Every row gives one point. The window is the flat piece filled in between its corners: a triangle in 3 columns, a solid with four corners in 4, and so on. A path goes straight from each point to the next, and from the last back to the first. List the points from which the path goes on through the window.

Window (3 x 3):
[[ 44 -19 -27]
 [-57  14  26]
 [-56 -12   1]]
Path:
(1): [-57  16 -19]
(2): [-38 -26   9]
(3): [ 38 -35   4]
(4): [ 21  -3 -43]
(5): [ 51  12 -56]
(6): [ 44 -57  -3]
(7): [ 24 -32  20]
(8): [ 11   2 -34]
Through the window after points: 1, 3, 7

Window:
[[ -7  18 -28  -9]
 [ 46 -24 -10  22]
 [ 32  23  35 -19]
 [-49   9 -18 -24]]
Path:
(1): [-46   9 -31 -43]
(2): [ 60 -18  -3   5]
(3): [52 -5 -2 29]
(4): [24 14 -3 39]
(5): [ 23  -3 -24 -23]
(6): [ 50 -28 -22  -5]
(7): [27 -8 -5 24]
(8): [-45  36   5   2]
Through the window after points: 6

Window, 6 rows:
[[  1  -9 -15  42  54 -14]
 [ 17 -36 -41  -9  -3  -9]
 [-22   4  12  -6 -43 -14]
 [  2  28  -6  43   3  32]
 [-19  28   8 -27  -3 -37]
 [ 60  35  45  -2  -9   0]]
Path:
(1): [-20   3  19 -22  -2  -1]
(2): [-11  20  -2   4 -42 -36]
(3): [ 15  26  -3  21 -36 -24]
(4): [-27   3  12 -32 -18   9]
(5): [-8 12 31 -2  1 20]
(6): [-14  48  -9  24 -18 -43]
(7): [ 26  26  -5  37  15 -13]
(8): [ 5 14  3 17 28 21]
(9): [-18 -15  13   3  46  21]
(10): [ 11  22 -18  40   0 -25]
(11): [ 24  12 -15   0 -14 -52]
(12): [ -8 -17   6 -12   7 -10]
(13): [ 20  -5  30 -26   5  -5]
(14): [ 37  31  -2   5 -19 -33]
(15): [ 29  17 -14  24  17 -29]
(16): [ 10 -16   3  -4  13  28]
Through the window after points: 1, 9

Window, 9 rows:
[[ 38  -9  31  19  -4 -10  22 -12 -15]
 [  8 -12   1   3  -6 -18 -19 -11  -7]
 [  4  12  21 -18  31 -20  24 -17  10]
 [-15  -6   9   5 -11   4  39   2   0]
 [ -8  -4   4  28  10   8 -26 -10 -10]
 [ -9 -21  17   7  -4  19  -9   5   7]
 [-11  21  43  -9  16 -11 -11 -33 -13]
 [ 23  26   1  28 -21 -13 -14  60  17]
 [-24  12 -13 -28   0  30  18 -18  23]]
Path:
(1): [ -1   0   6 -11  13  16   0   0 -19]
(2): [  2   0   1 -11  -2   8   4   4 -11]
(3): [ -1   7   7   6  -2   3   4 -11  15]
(4): [-10  -1  14  12 -10  -2  11 -13  21]
(5): [-4 -5 12  0  0  5 18  8 -5]
(6): [ 21   0  18   6   6  -1   4  -5 -21]
(7): [ 12  -9  19  24  -6  -6   9 -12   3]
(8): [ 10  -4  16  12  -5  -1   9 -12  13]
(9): [ 12  -4  17   2   3   6  10  -4 -19]
(10): [  1  22  -1   2  21  -3 -13  13 -41]
(11): [ -8  -4  22  11   6   1  -6 -26  14]
(12): [-20   4   0  30  -6   1 -11 -25  34]
Through the window after points: 2, 4, 6, 8, 10, 12

Window, 11 rows:
[[ 25  35  35 -16 -35 -29 -12 -18   9 -24  43]
 [-40  30  13  33  31 -30 -58  -6  -2 -20  54]
 [ -5  22  12  40   2  -7 -59 -10  -5  10 -15]
 [ 11 -14  23  32 -27  21  45  12   9  14 -34]
 [ -8 -32 -12  40  -9 -13   6 -13 -32  27 -33]
 [ 11  -3  20  -4 -43 -20  -3  50 -16  -6   6]
 [ 29  24 -22 -25   9 -31 -15  47   2  -5  30]
 [ 25 -53  37   3 -12  18  18  10 -10  23 -30]
 [-26  -3  -7  12 -18  18 -33 -15   2  -3   5]
 [ 37  -8  -4  11 -19 -28 -20  27  15 -35  25]
 [-10  43   3  20  23  -4 -53  -8 -36 -47  36]]
Path:
(1): [-19  -2  13 -14   4 -19 -22   2  -9 -31  -7]
(2): [ 17  13 -10  43 -10   6 -41   3 -20  19  36]
(3): [ 29   8   7  19 -24  15 -31  26 -10  18  44]
(4): [ -1   9  13  -3  -7 -16 -21   9   7 -23  12]
(5): [ -5  31   4 -11  -2 -29 -24   0   6 -60 -14]
(6): [  6  -1  23  31 -14  -1 -23   1 -19   7  30]
(7): [ 12  -5   9  41 -11  36 -15   7 -28   5  47]
(8): [ -9  20  11  -9  10 -43 -31   1 -14 -36 -24]
Through the window after points: 7

Window:
[[-38   5 -34 -18   8 -13 -10  11  -8 -27  16   7]
 [ 15  -2 -26 -27   6  28   8 -10  11 -37  50  -3]
 [-45 -10 -18  20  13  -2  24 -11 -23 -12   5  -3]
 [ -3  -1   0 -16  22 -13 -27   2  -4 -48  13 -13]
 [ 31  54  35  -4  -6 -29  10  12 -17  53  20  -9]
 [-28  17   2 -12  25  13  27   9 -11  14 -28 -19]
 [-27 -20  11 -23 -25 -35 -14  -7 -32  -7  -6  13]
 [-18  11 -26   7   1 -11   0  -4 -30 -17 -29  12]
 [ -4   9 -12   9   2 -34  45   6   2  27 -13  -2]
 [  4 -11 -22  37  -8  -9  22  16  10  60   5  17]
 [-34   0 -10 -13   0  -9   3 -54   6  13  -4  -4]
 [-34   1  -6  13 -40  -9  -6 -18  21 -25  -3  24]]
Path:
(1): [-30   6   1   4  20  -7  14 -18  -5  -4  15  23]
(2): [-18 -19 -39  -1 -20   2   9  -1 -21 -16  -6 -43]
(3): [-26   2 -13   5  -2 -19   3   3 -10   9  -4 -14]
(4): [-23   5  -2   7  13 -17  11  -4 -12   2  -9  22]
(5): [-24  -9  -8  -3  22 -11  -2  -9 -10 -26  -1  17]
(6): [-17  -2 -20 -10 -13  -3 -11   3   0 -28   0 -27]
(7): [-15  17 -27   1 -25  -6  -6  -1 -15   5   7 -41]
(8): [-27  -8  14   4  24 -13  20  -9   1 -17   0  44]
Through the window after points: 1, 7

Window:
[[ 12 -20 -18  20 -35 -40   9  -5  -9   8  -6  27 -22 -25]
 [-15 -28 -28 -19  21  30  -6  -2 -30  14  11  26  -5  59]
 [-33 -13 -33  56  37  28 -17 -28  31 -22  14 -20  41  11]
 [-50  -1   8  41  32  10  37  33 -15 -14   4   7  -7   1]
 [ 26 -60 -11  -2  11  26  -6  -9   6  -1  18   6 -45  14]
 [ 43 -13   7  25  -7 -14  41 -17  11  20  12  24 -38  28]
 [  5   1  -2   9 -33  16 -13  -8  38  24 -12   8 -43  -8]
 [-23 -11 -40 -22  33   7  14  -3   8 -26  17 -33  22 -16]
 [ 35  17 -13 -20  -4  -5   2  29 -11 -31  -8  36  -4 -33]
 [ -6 -10  15  -1  10 -28 -31   8  29 -47  -4 -29  16 -15]
 [-44 -22 -16  18  26  38   1 -31  15 -34 -32 -21  37   5]
 [-25  14  -2  -8  52  10 -15  -3 -17   4 -24   9 -23 -23]
 [-31 -12 -13 -23  32 -18  -2  23  24 -48  -9  46 -10   2]
 [ 10 -19 -29 -16  28  11  -2  42  -3  33 -46  52 -13  19]]
Path:
(1): [-22 -13  -1  -4  21   4   3   2   7  -7  10  22  12 -14]
(2): [-13 -11  -5  -1  28  10   2   3  -2 -11  11  18   3 -10]
(3): [ -5  -4 -28  22  14 -11   7  18   0 -30 -39 -14 -14  22]
(4): [ -2  -3 -29   7  10  13   2   0   5 -22 -21  10  -4   2]
(5): [ -9 -12  13  -7   8   3   2   4   1 -15   1  11  15 -25]
(6): [-35 -29  16   8  19   8 -12  -5  46  23   8  21  20 -29]
(7): [  4  -2 -26   2   3   2  -2   2  -5 -21 -17  -3 -36  26]
(8): [-21   5 -37  -3  25  15  -2   2 -11 -29 -25   3 -34  45]
(9): [ -4 -35 -11  -8  15  21  -5   0 -12  23  19  28  17  16]
(10): [  2 -20   4  13  11  23   1 -14  13   5  -2   6  11  -8]
(11): [-20   5 -40  19   2 -12  12  -5  17 -31 -17  -1 -36  34]
(12): [ -5   2 -34  13  21   0   2  12   9 -31 -25  -8  -7  17]
Through the window after points: 4, 8, 10

Window:
[[ -3  19   6  30  -8  16   3 -26 -12   2  26  40  14 -11]
 [ 26  22  15  -1  28  37 -21   4  37  -1   0 -39   2  35]
 [ -1  35  13 -35  -9 -37 -17  -4  -4 -16  10  20 -38 -20]
 [ 33  16  16 -40 -16  -9  28  -7  23  17  -8 -16 -32 -20]
 [ -2  20  30 -11 -12  -2 -20  -5 -42  15  16   2 -29 -56]
 [ 39  -9  28 -39  -6   6 -17 -31  25 -10  -1 -50  13  37]
 [  1   5   6 -49 -21  51 -11   0  32 -18 -16 -44   7  38]
 [-13  -6   5  33 -20  -9 -24   5  12 -21 -11   5   8 -32]
 [-16   1 -23  31 -12  -8 -13   7 -24  15  21  -4   1   8]
 [-29  -2  -7  16  26  -8   2  -4 -28 -10 -14  12  23 -22]
 [ 52  -6  20 -50   0  28 -21  19  28  19   0  -6  13  31]
 [  5 -27  24 -18  10  32   2  20  23 -25  32 -35   0  29]
 [-52 -21  11  46  13   8 -21 -19   7  26  -2  26   9  14]
 [-16  -3  18  54  -4   1  -3  -2 -39  -5 -17  33 -12  10]]
Path:
(1): [-17  24  60  19 -17  12 -22   7   9   8   4 -23  39  12]
(2): [ 22   3 -18 -14   2   0  -9 -12   4   1  -8   8 -28 -16]
(3): [  6 -11 -29   2  13  25 -41 -24   9 -22   8  23 -20 -17]
(4): [  0  25  37  -7 -14  -9  17   3  -1  16   9 -14  19  11]
(5): [ -9  22  42   7 -10   5 -16  15   4  16  12  -5  30  -5]
(6): [  4 -18 -39   4  26   8   8 -32 -18 -26 -16  17 -21   2]
(7): [ 20 -14  -1  16   7  22 -24  -9  13   1  20  -5 -28 -18]
(8): [-8 11 21 -1 -5  4 -8 -2  4 -1 -1 -4  7 17]
(9): [ -8  -1  42 -14   4  10   3  16  15   0   8   1  10  27]
(10): [ 21 -13 -13  -6   1  22 -18  -8   7  -2   6 -16  -6  -1]
(11): [ 12  -7   7  -9   3  16 -21 -16  13   6   9  -5 -12  17]
(12): [  1  17  16  -2 -17   4  -6  21  -5   2   4 -16   7   0]
Through the window after points: 5, 9

Window, 14 rows:
[[  8   2   6  52  10   6  10  16  34  33 -15  17  15  -5]
 [  7 -39   8 -59  17 -22   2   8 -15  -8   4  24  -7   3]
 [ -2 -12 -24 -52 -23 -41   0  14 -29 -11 -14   2 -14  -9]
 [-28 -16   4 -54  -1  -9   2   1  15 -26 -27  -3   8  10]
 [ -8 -16   7 -59  -5  -8  -3  -3 -12  25 -15 -21 -24  25]
 [-39 -14   4   9 -10  11 -21  -9  -8  10   5  15   9  21]
 [ 14   2 -25  22  -1   9  60 -17  17  23   6  25  10   1]
 [-12 -19  33   6 -16  30  -5   5 -15 -14  -3 -20  -1  -1]
 [  8  23  -6  25  17  24 -11 -12   0  15  16 -16  34   1]
 [ -5   8 -30 -55  -1  -3   7   7   9   7  27  23 -40 -52]
 [  9   3 -34 -26  -7   5 -13  23  13 -18  44  -7 -40   6]
 [  3  35  32  38   1  -7  22 -17  15  13   9  16  12  15]
 [  3 -11  14  60   3   2  -6 -44  28  10   1  -9  13  -2]
 [-21   6 -34 -26  33   2  -4  15 -21 -20  19 -13 -57 -10]]
Path:
(1): [ -1   9  13 -33 -24   9 -23 -16 -10   1 -33  13 -18  25]
(2): [-15 -15 -17 -24  15 -11  19  10   9  14  32  -5 -11 -23]
(3): [-14  -3   5  -3 -14 -23  23   7 -10   7  26  -9 -11   0]
(4): [  6 -10  -5  -6  15  18 -17 -11   8  -8 -15   8  -3  -2]
(5): [ 15 -14  -1   2   8  27   1  -6 -18 -13 -23  22  -3  -3]
(6): [-31  -5  15   0 -15  -2  -5   3   8  14  17 -18   2  10]
(7): [-48 -12  17  56   5   9  -6  18  38  24  58   9  30   3]
(8): [ 26   7  -9 -29   2   5  12 -26  -9  -1 -32   0 -21   5]
(9): [  0   1   5  -8  -4   6  14 -15 -10   4 -19  17 -10  -1]
(10): [-25 -19   6 -13  10  -3 -13  18  10   2  23 -19  10  -8]
(11): [ -7 -14  -6 -19  -3  -5  12   5   6  12  13 -19  10  -5]
(12): [  4  25  -3  29   6   3 -13  -3  -9 -26  -3  41 -25  -1]
Through the window after points: 1, 3, 5
